Each wall is flat, endless, passes through zero and stands at right angles to its row. A trip goes straight from one point to another. Which walls does it cross, in order?
In the rows, 128 means zero.

Walls:
(1): [114 123]
(2): [125 153]
(3): [143 117]
(4): [104 169]
Trips:
[145 141] to [148 127] -> 4, 2
[147  95] to [113  62] -> 1
[115 135] to [110 144] -> none
[ 80 139] to [161 108] -> 2, 4, 3, 1
[159 136] to [128 118] -> 2, 1
[113 182] to [105 132] -> 1
[134 102] to [127 155] -> 1, 2, 4, 3

Walls:
(1): [115 125 128 112 107 149 113  62 107]
(2): [104 113 116  89 153 137 101 107 104]
(3): [158 104 113 126 121 156 148 139 108]
(4): [118 141 161 152 140 185 146 106 138]
(5): [145 122 149  95  57 125 121 138 166]
Trips:
[ 81 163 136 102 133 119 143  98 188] to [124 147 112 135 195 122  90 104 173] -> 5, 1
[171 106 163 152 185 154 104 109 101] to [ 97 129 129 102 111 121 145  93 123] -> 3, 5
[149 112 151 128 110 209 160 140 147] to [ 94 124 139 108 141 110 146  92 171] -> 3, 2

Walls:
(1): [119  73 165 131 112 176 142 130  90 127 122 102 118 108  94 143 141 197
  96 167]
(2): [170 120 135 115 116 107 117 130  90  98 142 108  96  98 150 124 152 149
  63 131]
(3): [126 155  99 153  86 157  91 128 133 108 152 117 174 105 117  94 123 106
 162 139]
Trips:
[112 145 128 122  47 157 114 151 123 146 125  88 157 134 142 182 133 156
 101 144] to [129 124 148 142 162 140 193  90 119 202 176 119 106 120 148 129 105 140
 135 142] -> 3, 2
[114  88 117 115 117 128 132 139 119 137 122 144 143 130  99 101 165 125
 168 143] to [130 155  91 109 140 111 105  59 115 120 117 122 118 103 158 119 151 155
 200 115] -> 1
[154 105 114 107 190 155 132 135 148 132 122 160 119 135 106 130 123  95
 162 129] to [141 158 118 167  81 102 145  84 113  69 141 132 129 137 186 126 165 162
  93 126] -> 2, 3

Walls:
(1): [178  79 143 107 121 115 156  87 143 135  96 141 143 169 117 121 131 122
  45  89 149  93 134 133 117 113  79 145 174 129 116 134 105 121 164 156
 197 141 101 131 122 153  91 157 106 182 190 130]
(2): [113 121 129 137 101  98 111 122 108 164 157  87 139 132 117 131 106 146
 124 194 142 161  94 115 117  80 147  73 144 143 158 116 117 146 112 116
  95 122 123  90 100 124  96 109 128 113 146 143]
(3): [144 179 111  89 113 169 123 161 126 115 101 143  74 117 168 135  82 178
 145 117 154 140  68 124 144 128 153  89 109 123  64 116 143 136 122  87
 133 140 106 109 142 110 126  96 142 142  99 140]
(4): [145 108 164 116 151 134  74  95  93 127 118 127 136 119 123 146 152 150
 118 180 152 111 142 145 112 172 174 154 184 113 146 166  90 121 103 143
 133 111 109 127 121 115 154 157 131 122  79 106]
(5): [161 145  98 128 152  73 108 131 121 174 127 118 167 142 121  82 125  85
 152 120 106 135 110 181 169 109 160 149 134  70 123 128 116 134 101 100
 144  91 106 113 141 179 166 177 120 108 130  81]
Trips:
[ 82 107 143 154  96 104 101  99 107 131 162 100 144 126  96 102 107 132
 114 143 173  82 113 137 158 191 106 135 133 144 132 117 156 173 130  89
 104 127 117 135 160 124 154 106 147 121 126 138] to [136  96 178 137 168  82 134 103 127 134  94 139 167 162 166 153 128 156
 137  79 155 117 135 129 128 132 128 146 144  98 120 106 171 148 148  96
  94 111 159 134 132 152 147 135 147 106 115  98] -> 5, 2, 1
[134 125 148 138 144 149  71 109 128 151 138  87 164 141 165 137 141 116
 141 122  97 113 173 104 142 129 128 128 148  86 123  98 119 113 103  90
 129  97  54 122 125 109 150 124 144  93 144 149] to [ 91 140 111 136 147 144  92 184 128 142 127  88 100 133 139 107 119 165
 115 148 138 142 126 132 150 132 173 178 125 136 109 169 115 135 118 119
 125 135 124  91  88 172 119 163 107 122 171 158] -> 3
[ 88 159 154 164 101 143 180 137 145 109 103 127 133 119 157  81  79 173
 105 146  88 118 153 160 119 152  75 128 128 108 128 153 149 106 177  85
 132 122 105 111 122  86 142 115  59 108 142 138] to [166  90 153 128 135 137 111  82 181  86 167 168 133 158 111  73 134 114
 165 130  95 153 109 133 109 143 152  88  79 114 144 184 137 133 139 114
 134 174  77 122 140 172 171 154 119 134 155 164] -> 5, 3
[ 87 210 107 120  90 149 137  80 139 127  89 109  82 143 171 154 124 101
 140 119 115 113 138 118 127 114 134 106 166 157 117 129 139 123 132  93
 139 110 156 134 104 134 111 121 170 108 144 204] to [103 122 104 155 189 111  56 137 120  57 157 101 152 127 130 120 126 183
 147 156 149 122  87 126 150 132 148 152 132 128 135 149 101 123 135 151
 137 114 105 184 145 178 107  79 127 105 130  86] -> 4, 5, 3
[ 84 124 156 143 113 128 101 159 139 146 135 105  64 105 125 114 161  66
 144 103 110 152 139 179  77 145  76 126 123 121 174 149  80  97 174  95
 148 122 125 165  61 157 142 131 185 103 135  99] to [154 139 167 153 112 134 121  96 115 145 143 174 164 136 144  92 119 113
 159 166 162 146 124 153 153 109 178 124 169 144 148 204 169  83 113 128
 129  90 142 156  98  85 111 126 185 110 151  96] -> 4, 2
[152  98  96 124 119 141  95 149 151 119 127 122 155 154  81 181 117 179
 123 102  87 105 102 103 150 175 127 111 158 142 159  93 132 146 130  86
 119  64 185 160 130 150 131 114 138 120 134 120] to [147 125  82 124 131 175 126 149 171 125 152 129 181  80 170 149 122 164
 165 148 129 137 124 134 125  76 114 163 156 152 113 127  80 131 111 152
 138 150 135 115 121  65 161 115  98 124 136 156] -> 3, 4

Walls:
(1): [100 140 131 174 119 141 133 144 141 109 134  50 110 122 185 124 163  85
 139 134 145 169 156 117 106 111  89 136  98 139 113 105 127 157 146 111
 142 141 114  64 135 101 179 105 112 181 143 131]
(2): [156 109 106 159 112 123 142 118 123 126 120 148 117 149  96 115 128 101
 100 104 111 193 104 140 137 171 146 172 113  74 126 121 118 132 143 105
 117  53  96 123 116 126 130 123 111 115 100 122]
(3): [121  74 114 123  90 154  90 139 107 114 133 105 141 103 158 138 143  78
 144 181 131 106 137 114 182 144 109 164 118 136  98  84 154 178 113 126
 129 150 148 130 152 121 136  89 131  88 126 114]
(4): [141 192 101 123 128  95 135 126 131 125 117 103  98 109  77 143 143 133
 146 133 152 106 113 176 116 134 108 117  78 104  85 119  99 164 141 165
  96 159 103 150  85 153 113 153 199 166  92 131]
(5): [ 95 150 138 160 218  73 147  69 124 152 141 179 115 123 120 119 106 190
  84 111 119 160 147 150 127 148 106 113  94 109 133 153 135  86 150  97
 155  94 119 126  88 139 101 103 118 167 119 140]
(6): [126 130 112 148 112 165 148 149  93 150 128 127 119 122 133 159 112 151
  73 145 133  89 119 137 104 157 125  94 109 102 158 138 174  79  99 112
 113 124 134 135  90 147 136  94 124  96 135 110]
(7): [ 60 104 138 130 119 153 144  83 164 145 143 137 117 185 134 151 133 111
 145 117  99 130 108 169 140 173 119 159 127  90  82 137 116 155  98 170
  95 146 147 103 131 178 113 107 161 153 141 139]
Trips:
[130 163 127 138 160 135 143 146 106 140 129 107 133 103 141  99  70 132
 113 120 107 109 130 119 124 142 156  91 120 135 130 125 134 160 185 113
 141 126  87 102 103 156 116 117 158 130 152 118] to [145 113  73 140 159 124 113 100 142 137 146 130 102 185 122  76  45 179
 118  82 157 181 103 114  99 135 160 125 169 106  77 140 140 150 120 107
  88 172 148 138 115  74 129 156 121 125 165 156] -> 2, 1, 6, 7, 4
[137  78  96 145 100  50 108 192 138 120 116 119 102 124 116 123 131 142
  92 131 151  97 150 130 121 151 129 119 110 113 147 140 131  70 135 119
 178 142 108 128 166 127 108 140 110 107 158 145] to [150 157 142  91  97 108 125 116 142 126 151 137 118 196 131 150  99  97
 151 104 136 146 117 169 116 109 120 126  65 127 113 146 126 106 157 150
 133 127 129 118 125 139 119 132  65 135 127 139] -> 4, 6, 1, 7
[124 120 111 104 150 154 104  96  79 140 136 172 121  91 150 103 112  84
 125  98 107 139 114 113  75  86 156 156 139 121 107  97 145 168 143 135
 120 147 142 100 134 106 142 159 119 142 114 140] to [ 97 106 166 121 108 152 134 146 131 103 119  81 136 171 148  82 180 164
 104  90 129 151 126 100 142 132 111 137 105 123 117  99  95 162 115 158
 123 146 133 126  97 123 102 111  75 102 102 132] -> 7

Walls:
(1): [160 124 105 112 195 112 161 129 114 159 157 143 122  77 157 118 147  92
 108 154 148  99 164  85 154 128 111 179  97 127 153 131 152 138 104 143
  93 150 112  89 113 139 142 114 122 120 135 139]
(2): [130 206 143  84 172 145 150  98 147  84  84 123 110 147 128 129 126 148
  92 149 104  90 171 111  91 122 174 118 135  90  93 123 139 102 170 115
 133 127  95 127 109  93 130 163 158 157 129 104]
(3): [114 165 147 134 133 141 123 147  86 121 161 179 133 102 117 147 164 121
  76 158 114 124 141  86 141  89 109 137 170 105 147 127 123  80 103 149
 153 115 133 151  94  98 188 171  91 105 123  90]
(4): [139 119 179 139 108 131  84 132 128 120 115 154 164 186 153 163  83 101
 134 114 152 152 138 132 158 160 112 136 130 133 162 119 118 131 144 184
 152 160  99 149 220 134 138 120 153 137 127 144]
(5): [ 61 148 177 151 121 178 125  99 128 100 159 187 153 179 122  75 157 121
 133 117 149  87 111 125 188 102 125 137  65 135  97 164 160  76 143 155
 138 116 107 122 122  63 176 163 157 112 162 143]
(6): [140 100 131 117 105 117 137 133 115  73  95 136 112 143 185 131 114 163
 157 145 136 137 101 150 108 166 141 117 131 141 111  95 129 128 108 185
 111 124 108 108 133  78 123 105 148 139 136 133]
Trips:
[103 129 152 110 135 146 157 106 118 157 148 153 141  47 174 105 138 166
  95 137 137 131 149 123 114 132 122 121 121 104 123  54  94  73 123 153
  88 125 105 155 115  95 110 137 132 127 173 144] to [ 91 129 142 156 125 123 136 151 117 134  83 152 163 146 123  93 159 136
  86 144 152 110 134 140 108 109  99 139 166 117 179  69 139 128  60 122
 102 167 174 178  64 145 141 120 161 104 160 148] -> 2, 6
[132 129 137 106 144 135  99 157 116 137 137 112 206 137 179 106  94 149
 157 160 110 168 166 130 137 154  84 116 128 115  83 109 136 115 129 114
 154 158 105 130  99 106  91 111 120 126 157 102] to [126 122 140 113 102 139 138 123 132 179 136 109 161  98 158 126  87  74
 119  94 108  85 119 164 118 110  80 159  88  67 116  93  97 123 149 129
 177 126 150 168 127 137 111  82 133 144 120  99] -> 2, 6
[122 152 175  82 167  94 129 166 117  96  82  91 122  99 107 108 145 120
 128 106 141 156  88  90 147 154 161 109 159  81 111  98 139 130  91  91
 168 132 123  94 116 100 176 142 132 102 119 101] to [147 121 139 144 139 111 143 125 155 138  87 126 135 148 116 124 139 136
 120  84 153 106 114 109  80 160 138 114 140  84 122  69 121 119 132 140
 140 155 127 127 105 108 146 166 122  85 127 113] -> none
[159  68 107 108 112 172 159 158 154 144 135  88 115  86  77 168 160 111
 104 112 108 141 153 116 112  98 131  66 113 118  84 120  99 155  92 128
 123 164 106  79 159 154 104 143 134  83 153 166] to [127 142  97  92 135 165  71 128 149  65 150  87 109 148  97 168 146 135
 125 163 142 123 134 128 103 125 119 138  93 150 119 163 145 141 122  78
  99 157  53 117 157 112 130  97 159 100 133 114] -> 2, 6, 5, 4
[167 173 124 164 141 102 119 102 125 155 143 114 105 108 137 127 139 170
 116 114 116 146 113 109  82 129  86 151 125  86 141 152  67 136 101 112
 141 116 120 116 120 176 162 127  98 122 169 156] to [ 99 153 129 145 122 117 140 158 113 113 126  68 121 165 177 177 104  91
 139 108  78 150 149  79  95 118 116 135 116 148 126 156 137 109  90 127
 146  92  73 126 149 101 109 118 134 174 144  75] -> 2, 4, 1, 6
[130 118  57 135  92 124 172 138 113 134 104  92 124  95 106 135 117 127
 116 171 133 131 120  78 166 148 115 142  83 151 105 113 130 107 146 107
  59 142 132 127 127 119 135  92 128 131 155 101] to [141 138 105 193 126  56 180 122  94 120 142  80 131 154 173 165 120 130
 136 113  94 131 128 163 122  94 114 129  86 170 154  94 149 184 126 113
 133 104  90 108 121 137  95  92 129 113 114 166] -> none
[ 73 150  99 135 138 143  95  92 129 108 173 167 116 136 127 131 137 148
 143 147 100 174 132 145 144 134 116 146  97 102 125  96 109  93 115 157
 149 125 110 146 153 107 163 105 143 116 138  95] to [143  71 143  77 152 156 147 133  71  82 129 128 144 138 134 139 123  61
 132 125 154 110  94 143 122 145 114  94 119 147 139  85 105 110  66 138
 152 121 166 117 122 130 145 127 124 153  90 164] -> 2, 1, 5

Walls:
(1): [126 108  72 140 100  98 106 101 188  89 144 146 131  89 103 142 165 134
 145 108  87  75 145  67 102  73 115 166 143 161 121 170 147 154  98  85
 152 153  75 118  90 117 194 116 177 173 112 118]
(2): [113 141 130 120 145 148 174 150  78 139 103  82 142  94 140 192 156 121
 123  97 122  98 143 118 127 120 136 151 127 136 192 121  89 111 146 146
 163 126 114 110 184 107 107 156 114 134 130 130]
(3): [135 146 140 175 106 122 140 133 113 165 105 103 129 162 105 116 112 126
 141 164  80 114 153 106 139 119 151 145  88 120 157 138  89 120  95 123
 157 138 126 143 114 162 149  97  99 129 146  85]
(4): [119  87 146 110 153 125 169 122 125 116 159 131 138 121  98 134  98 164
 134 163 108  97  93 153 113 133 151 131 125 109 137 178  81 144 138  93
 141  83 117 135  98 122 101 152  50 147 114 129]
(5): [124 123 118 112 139 132 167  95 152 133 139 163 121 137 131 141 172 167
 150  72 138 150 132 165 114 152 129 157 154 151 162 145 105 148 117 124
 107 149 127  66 155 149 145  96 108 122 153 163]
(6): [125  94 161 105 120 165 132 167  90 158 143 118 165 119 114 105 154 156
 114 135 132 158 101 109 153 158 120 183 137 149 122 171 171 139 109 121
 156 130 150 155  88 150 126 140 130 124  92 147]
Trips:
[123 145 132 180 146 152 153 111 113 182 114  89  68 144 136  90  91 118
 118 174 128  84  93 153 119 123 122 134 183 125 112 120 123 133 120 118
 101 170 146 172 155 144 175 119  90  68 127 118] to [ 79 145 129 128  84  92 150 164 114 130 172 159 109 150  89  78 117 148
 105 114 132 102 119 115 111 136 151 114  98 124 121 144 162 139 151 158
 106  94 100 174  77 110  88 153 168 127 137 121] -> 6, 3, 1
[129 107 137 125 129 160 129 140  70 108 146 119 132 159 160  91 124  89
 132 151 163 119 126 109 183 172 123 110 127  98 169 141 151 102 169  86
 121 153 112 140 155  70 109  93 168 164 119  82] to [ 84  82 108  92 151 138 177 109 157 139 130 115 107 132 124 150 176 115
 135 115 155  94 134 149 168 172 104 121 157 154 120 102 116 117  70 123
 155 167  77  85 109 126 171 118 112 145 100 131] -> 5, 1, 4
[132  97 100 123 129 193 111 104 159 173 118 131 116 128  57 129 146 174
 130 155  91 166  87 167 133 116 112 126 131 126 151 129 150 144 112 108
  78 131 182 162 129 111 144 143 145 106 113 140] to [131 167 139 134 141 148 159 146 135  88 185 148 141 153 131  95 163 115
  76 123 197 165 127 149 135 138 109 138 101 168 125  61 140  93 101 123
 143 105 167 116 141 107 143 152 109 128 159 145] -> 4
[ 82 119 158 148 111 152 146 148 123 138  86  73 106 148 101 159  72 129
 123  99  92  95 130 138 114 101 159 139 131 180 129 139 181  95 119 115
  72 148 159 149 146  58 148 101 176 129 139  96] to [131 179 124 136 171 164  93 157 156 122  97  93 146 125 119  91 116 138
  88  96 118 134  56 124 131 123 151 116 151 131 140 134 112 164 166 102
  93  88 159  79 168  99  93 134 165 144 112  82] -> 1, 3
